Every row gives one point. Each copy is the shape, with its points in the same order, turned, moved and blurred by noise. Some copies are also mirrored. Which?

Shape (6 x 2):
[[-3.1  0.6]
 [ 4.1  2.2]
 [ 0.9 -7.2]
 [-0.1 -2.2]
 [ 4.3  2.5]
 [ 1.4  0.5]]
Copy 1, 6 rows:
[[ 5.5 -0.7]
 [-1.2  2.2]
 [ 0.2 -7.5]
 [ 2.1 -2.9]
 [-1.3  2.7]
 [ 1.2  0.2]]
Copy 1 is: mirrored
Copy 2, 6 rows:
[[-1.9 -2.9]
 [-1.2  4.3]
 [ 7.2 -1.3]
 [ 1.4 -0.8]
 [-1.5  4.4]
 [ 0.1  1.3]]
Copy 2 is: only turned
Copy 3 (6 x 2):
[[-2.8 -2.5]
 [ 4.6 -0.4]
 [-3.3  5.2]
 [-1.2  1.0]
 [ 4.4 -0.6]
 [ 1.5 -0.3]]
Copy 3 is: mirrored

Shape:
[[-0.7 -0.4  3.9]
 [-4.7  3.4  1.4]
 [-0.6 -5.0 -4.9]
 [ 2.0 -0.5  2.4]
 [ 1.7  4.3  0.4]
 [ 4.5  1.0 -1.1]]
Copy 1 (6 x 3):
[[-2.7 -1.2  3.2]
 [-5.3  3.6  0.5]
 [ 1.5 -3.1 -5.8]
 [ 0.3 -1.2  2.9]
 [ 0.7  3.8  2.8]
 [ 4.1  0.9  1.4]]
Copy 1 is: only turned
Copy 2 (6 x 3):
[[ 0.9 -1.2 -4.2]
 [-1.9  4.5 -3.4]
 [-1.4 -2.4  5.6]
 [ 3.5 -1.3 -2.1]
 [ 4.1  4.4 -1.4]
 [ 5.2  0.2  1.7]]
Copy 2 is: mirrored
Copy 3:
[[-0.6 -2.2 -0.7]
 [ 2.6  1.5 -4.0]
 [-5.8  5.9  2.5]
 [-0.6 -1.5  2.3]
 [ 4.0  0.7  2.2]
 [ 0.9  1.2  5.8]]
Copy 3 is: mirrored

Shape:
[[-3.1  0.6  5.3 -1.0]
 [ 4.1  2.7  0.8  4.2]
 [-1.8  1.9  1.1  2.2]
 [-0.7  4.2 -2.6 -0.4]
 [-5.1  1.3 -3.6  0.5]
 [ 1.1  2.7  0.2  2.7]
 [ 5.9 -1.7  3.2 -3.0]]
Copy 1, 7 rows:
[[-3.1  0.5 -0.7  5.7]
 [ 0.9  4.4  4.7 -0.6]
 [ 0.7  0.8  0.1  3.0]
 [ 0.5  1.8 -2.5 -1.9]
 [ 3.2 -3.0 -4.0 -0.3]
 [ 0.7  2.2  2.0  0.5]
 [-7.3 -0.2  4.4 -1.3]]
Copy 1 is: only turned
Copy 2 (7 x 4):
[[-2.2  3.3 -1.8  4.9]
 [ 1.8 -2.3  5.3  4.6]
 [-1.1 -2.4  0.0  4.3]
 [ 4.8 -2.5 -1.0  3.9]
 [ 1.3 -4.5 -4.3  1.9]
 [ 1.7 -2.3  2.6  4.4]
 [ 3.2  4.9  5.1  0.4]]
Copy 2 is: only turned

Shape (9 x 6):
[[ 0.3 -1.2  5.4  5.9  1.6  2.2]
 [-0.4 -4.3 -1.4 -3.7 -0.5 -3.0]
 [ 1.6  1.6  5.9  5.1  5.1 -2.3]
 [-3.3  0.3  2.1  1.8 -4.8 -0.8]
 [-0.4 -0.3 -1.9  4.4 -1.6 -0.8]
 [-3.0  3.1 -2.4 -0.3  2.8 -3.0]
 [ 1.5 -0.8 -0.4 -2.9 -4.0  4.9]
 [-0.4  4.5  0.2 -2.4 -3.4 -0.4]
 [ 0.7  1.7  3.7  2.2 -3.2 -3.5]]
Copy 1 (9 x 6):
[[-5.9  5.9  0.8  1.4 -1.3 -1.1]
 [ 1.7 -2.3 -2.7 -4.3  0.2  3.3]
 [-1.3  8.5 -2.4  2.6  1.8 -2.5]
 [-2.1 -0.1 -1.8 -2.5 -4.1 -4.0]
 [-0.5  0.2 -1.0  2.0 -4.9 -1.2]
 [ 1.9 -2.0 -3.9  2.5  0.9 -3.0]
 [-0.9 -2.5  6.1 -3.4 -1.8 -0.4]
 [ 2.6 -1.8  1.8 -2.3 -0.8 -5.4]
 [ 0.8  3.7 -2.1 -2.7 -3.3 -4.3]]
Copy 1 is: mirrored
Copy 2:
[[-7.6  1.9  2.0 -0.8  3.2  0.8]
 [ 2.0  0.8 -1.1  1.6 -4.6 -1.7]
 [-6.9  5.9 -2.6 -2.4  3.6  1.1]
 [-2.6 -1.6  0.1  4.6  0.4  4.5]
 [-1.8  1.1  0.1  5.0  3.7 -0.6]
 [ 2.3  1.2 -5.3  0.4  3.3  0.9]
 [ 2.9 -0.5  6.0  1.1 -0.3  2.3]
 [ 2.9  1.7 -0.2  2.3  1.1  6.2]
 [-3.1  3.5 -0.8  4.4 -0.1  4.9]]
Copy 2 is: only turned
